Each row of a before or after table is a point. The points were changed in one or more steps. Then noise was added and the rows were shuffled. The steps act on how far a point lies along the listed directions, d1 being the first. What was done? A step turns or swaps two directions, mirrors them in a line or flattens them onto one, adds a multiple of one to another, or multiplies one. Angles are multiples of 10 degrees, from the lower direction toward the higher: turns from -170 to 170, lines from 10 to 170 but not 90. Use the fewest steps. Two steps may share a direction if one is a turn and the other turns, adds or multiplies; they go together, in the order done. Otherwise the lowest direction goes first.

Directions:
(1): [-0.34 -0.54 -0.30]
(2): [ 0.00  0.34 -0.62]
(3): [ 0.62 -0.30 -0.16]
Before:
[[ 0.19 -0.09 -1.01]
 [-0.12  0.56  0.61]
 [-0.01  0.25  0.51]
 [ 0.15 -0.16  0.88]
 [-0.12 -0.07 -0.18]
 [ 0.27 -0.35 -0.47]
 [ 0.00  0.06  0.32]
 [ 0.27  0.44  0.36]
 [-0.06 -0.38 -0.86]
 [-0.26  0.22 -0.39]
 [ 0.35 -0.15  0.45]
 [-0.33  0.05 -0.53]]
After:
[[ 0.15 -0.02  0.31]
 [ 0.04 -0.09 -0.68]
 [-0.54  0.07 -0.26]
 [-0.20 -0.07 -0.13]
 [ 0.51 -0.14  0.14]
 [-0.42  0.26 -0.87]
 [-0.48 -0.16 -0.81]
 [ 0.64 -0.29  0.54]
 [ 0.12  0.32  0.78]
 [ 0.29  0.39  0.29]
 [-0.43  0.19 -0.15]
 [ 0.25  0.07  0.45]]
Steps: turn d2 and d3 by -40 degrees

Directions:
(1): [-0.72 -0.33  0.42  0.06 -0.19 -0.57 -0.27 -0.30]
(2): [ 0.39 -0.39 -0.54  0.18 -0.13 -0.28  0.16 -0.75]
(3): [-0.65  0.48 -0.31  0.32 -0.05  0.51  0.18 -0.43]
Before (8 x 8):
[[ 0.19  0.27  0.27 -0.10  0.11  0.42  0.24  0.68]
 [-0.06 -0.53  0.32 -0.17 -0.02 -0.62 -0.04 -0.01]
 [-0.42  0.95  0.47  0.21  0.13  0.77 -0.07  1.20]
 [ 1.08 -0.45 -0.04 -0.42  0.18  0.18 -0.22  0.45]
 [-0.20  0.04  0.14 -0.04  0.16  0.16  0.23 -0.15]
 [ 0.68  0.26 -0.23 -0.06  0.26  0.15  0.11  0.03]
 [-0.91 -0.19  0.33  0.14 -0.29 -0.39 -0.14 -0.59]
 [ 0.22  0.34 -0.64  0.62  0.04  0.21  0.18  0.19]]
After, 8 rows:
[[-0.22 -0.39  0.51 -0.26  0.02 -0.53 -0.10  0.26]
 [ 0.86  0.08 -0.48  0.03  0.20  0.02  0.19 -0.29]
 [-1.19  0.09  0.72  0.01 -0.18 -0.19 -0.26 -0.05]
 [-0.22  0.05  0.15 -0.04  0.19  0.18  0.23 -0.15]
 [ 0.36  0.20 -0.81  0.69  0.00  0.12  0.26 -0.10]
 [ 0.34  0.13  0.08 -0.06  0.05  0.32  0.29  0.40]
 [ 1.28 -0.63 -0.30 -0.33  0.14  0.03 -0.14  0.09]
 [-0.30  0.81  0.28  0.25  0.09  0.66 -0.02  0.96]]
Steps: add -0.7 times d1 to d2

Directions:
(1): [-0.07  0.37  0.40  0.28  0.62 -0.10 -0.62 -0.10 -0.52 -0.65  0.03  0.37]
(2): [-0.24  0.76  0.19  0.10 -0.36  0.13  0.45 -0.51 -0.68  0.47  0.13  0.04]
(3): [ 0.61  0.08 -0.22  0.10 -0.04 -0.02  0.17  0.16 -0.23 -0.35  1.07 -0.43]
(4): [ 0.53 -0.31 -0.58 -0.13 -0.24  0.11  0.31 -0.51 -0.36 -0.51 -0.38  0.56]
(5): [ 0.35  0.35 -0.50 -0.24  0.68  0.83 -0.28 -0.07  0.05  0.45 -0.08 -0.10]
Before:
[[-0.23  0.07  0.24  0.19 -0.21 -0.08  0.20 -0.50 -0.40 -0.03 -0.15  0.41]
 [-0.21 -0.74 -0.10 -0.16  0.23 -0.09 -0.48  0.43  0.73 -0.17 -0.42  0.23]
 [ 0.03  0.00  0.46  0.20  0.57 -0.16 -0.66  1.38  1.00 -0.11  1.05 -0.87]
 [-0.26  0.10  0.07 -0.08  0.11  0.34 -0.18  0.38  0.03  0.09 -0.26 -0.21]
 [-0.03 -0.16  0.27  0.07  0.47 -0.30 -0.24  0.33  0.34 -0.72  0.16  0.00]
 [ 0.04  0.52  0.09 -0.24  0.06  0.29  0.20 -0.88 -0.62  0.24  0.14 -0.12]
 [ 0.35  0.15 -0.69 -0.08  0.08  0.51  0.07  0.01  0.29  0.17 -0.12 -0.16]
 [-0.59  0.24  0.38  0.23  0.49 -0.23 -0.41  0.18  0.51  0.40 -0.17 -0.28]
 [-0.58  0.04 -0.12 -0.26  0.08  0.13 -0.35  0.37  0.66  0.64 -0.43 -0.22]
 [-0.34 -0.19  0.22  0.04  0.25 -0.20 -0.45  0.70  0.83  0.03  0.04 -0.42]
 [ 0.07 -0.35 -0.06  0.06 -0.80 -0.48  0.60 -0.23 -0.35 -0.24 -0.23  0.17]
 [-0.69  0.80  1.14  0.36  0.36 -0.24 -0.50  0.42 -0.13  0.02  0.87 -0.48]
 [ 0.58  0.23 -0.52  0.03  0.46  0.69 -0.06 -0.10  0.01 -0.15  0.64 -0.01]]
After (13 x 12):
[[-0.31  0.13  0.34  0.24 -0.11 -0.10  0.11 -0.45 -0.40 -0.03 -0.09  0.36]
 [ 0.16 -0.29  0.13  0.01  0.12 -0.06 -0.20  1.41  1.29  0.24  0.99 -1.04]
 [-0.71  0.61  0.97  0.20 -0.02 -0.18 -0.13  0.58  0.28  0.55  0.95 -0.79]
 [-0.23  0.06 -0.03 -0.12  0.04  0.33 -0.10  0.39  0.08  0.15 -0.27 -0.27]
 [ 0.10 -0.22  0.01  0.13 -0.66 -0.49  0.45 -0.28 -0.54 -0.46 -0.24  0.34]
 [ 0.40  0.16 -0.73 -0.06  0.15  0.53  0.02 -0.10  0.15  0.02 -0.17 -0.03]
 [-0.09 -0.15  0.33  0.08  0.43 -0.29 -0.18  0.44  0.49 -0.56  0.23 -0.16]
 [-0.02  0.58  0.15 -0.22  0.13  0.26  0.13 -0.82 -0.63  0.25  0.18 -0.14]
 [-0.25 -0.37 -0.01 -0.07  0.01 -0.12 -0.20  0.68  0.95  0.16  0.01 -0.45]
 [-0.56  0.08  0.20  0.12  0.25 -0.18 -0.17  0.24  0.68  0.62 -0.18 -0.40]
 [ 0.53  0.27 -0.44  0.03  0.52  0.65 -0.14 -0.04 -0.01 -0.15  0.67 -0.04]
 [-0.17 -0.79 -0.15 -0.16  0.21 -0.07 -0.46  0.42  0.72 -0.19 -0.42  0.24]
 [-0.44 -0.12 -0.34 -0.34 -0.10  0.19 -0.13  0.25  0.68  0.64 -0.56 -0.16]]
Steps: turn d1 and d4 by -30 degrees

Directions:
(1): [-0.19 -0.05  0.12 -0.45 -0.39 -0.01 -0.14 -0.27 -0.04 -0.10 -0.70 -0.23
  0.08 -0.01  0.87 -0.01  0.15 -1.07]
(2): [ 0.34  0.39  0.63  0.88 -0.31  0.06  0.19  0.06  0.16 -0.63 -0.41  0.43
  0.59  0.33  0.06  0.17  0.38  0.07]
(3): [-0.32  0.13 -0.02  0.19  0.02 -0.16  0.65  0.04 -0.27 -0.52 -0.45 -0.44
 -0.13 -0.72 -0.55 -0.88  0.06 -0.12]
(4): [ 0.83  0.08 -0.06  0.21 -0.37  0.03 -0.91  0.41 -0.39  0.23  0.24 -0.22
  0.29 -0.14 -0.39 -0.56 -0.01 -0.50]
(5): [ 0.86 -0.03 -0.23  0.01 -0.23  0.23 -0.07 -0.60  0.65  0.02 -0.51 -0.67
 -0.43 -0.04  0.13 -0.11  0.11  0.61]
(6): [ 0.12 -0.27 -0.50  0.27 -0.03  0.10 -0.11 -0.43 -0.09 -0.72  0.67 -0.10
  0.33 -0.93  0.31  0.56  0.13 -0.10]
Before:
[[ 0.43  0.10  0.22  1.04 -0.25 -0.07  0.31  0.45 -0.16 -0.88 -0.17  0.31
   0.48 -0.18 -0.61 -0.40  0.45 -0.17]
 [ 0.51  0.04  0.39  0.37 -0.38  0.18 -0.21 -0.26  0.31  0.11 -0.64  0.31
   0.69  0.35  0.82  0.29  0.38 -0.60]
 [ 0.56  0.46  0.43  0.77  0.04 -0.22 -0.55  0.74  0.08  0.00  0.48  0.88
   0.53  0.69 -0.18  0.81  0.04  0.40]
 [-0.25 -0.67 -0.78 -1.01 -0.17  0.05 -0.73 -0.33  0.05  0.13  0.02 -0.53
  -0.31 -0.54  1.39  0.83  0.05 -1.30]
 [-0.17 -0.08 -0.30 -0.21  0.12 -0.17 -0.12  0.48 -0.50  0.19  0.36  0.03
  -0.16  0.05 -0.73 -0.29 -0.57  0.05]
 [ 0.33  0.32  0.33  0.85  0.21  0.12  0.43  0.11 -0.02 -0.48  0.51 -0.07
   0.17 -0.61 -0.28 -0.10  0.29  0.46]
 [ 0.49  0.11  0.25  0.43 -0.29 -0.12  0.56  0.27  0.24 -0.15  0.05 -0.12
   0.06 -0.07 -0.34 -0.25  0.07  0.74]
 [ 0.72  0.01  0.10  1.10 -0.52  0.05 -0.54  0.03 -0.10 -0.06 -0.13 -0.25
   0.55 -0.31 -0.64 -0.23  0.04  0.39]]
After, 8 rows:
[[ 0.48  0.03  0.18  0.28 -0.49 -0.08  0.52  0.02  0.32 -0.34 -0.09 -0.29
   0.10 -0.34  0.12 -0.07  0.15  0.35]
 [ 0.15  0.11  0.03  0.35  0.07  0.16  0.36 -0.27  0.01 -0.43  0.35 -0.45
   0.02 -0.86  0.29 -0.02  0.29  0.01]
 [ 0.48 -0.12  0.05  0.63 -0.05  0.18 -0.16 -0.21  0.23 -0.03  0.16  0.42
   0.69 -0.04  0.47  0.57  0.27 -0.06]
 [-0.27 -0.54 -0.71 -0.84  0.39 -0.06 -0.69  0.39 -0.03  0.82  0.56 -0.19
  -0.62 -0.02  0.13  0.42 -0.27 -0.23]
 [-0.31  0.04 -0.02 -0.30  0.01 -0.16  0.08  0.35 -0.31  0.13 -0.28  0.07
  -0.18  0.38 -0.27 -0.20 -0.45 -0.19]
 [ 0.14 -0.22 -0.10  0.68 -0.36  0.07 -0.13 -0.48  0.17 -0.22 -0.21 -0.28
   0.37 -0.45  0.02  0.36  0.05  0.44]
 [ 0.09 -0.22 -0.16  0.72 -0.17 -0.03  0.48 -0.05 -0.02 -1.13  0.02  0.17
   0.38 -0.63 -0.04  0.12  0.41 -0.30]
 [ 0.49  0.22  0.15  0.50 -0.17 -0.18 -0.64  0.26  0.11 -0.32  0.35  0.60
   0.62  0.26  0.56  1.16  0.12 -0.16]]
Steps: flatten d1 and d5 onto the line at 100 degrees; turn d2 and d6 by 40 degrees; flatten d3 and d4 onto the line at 170 degrees
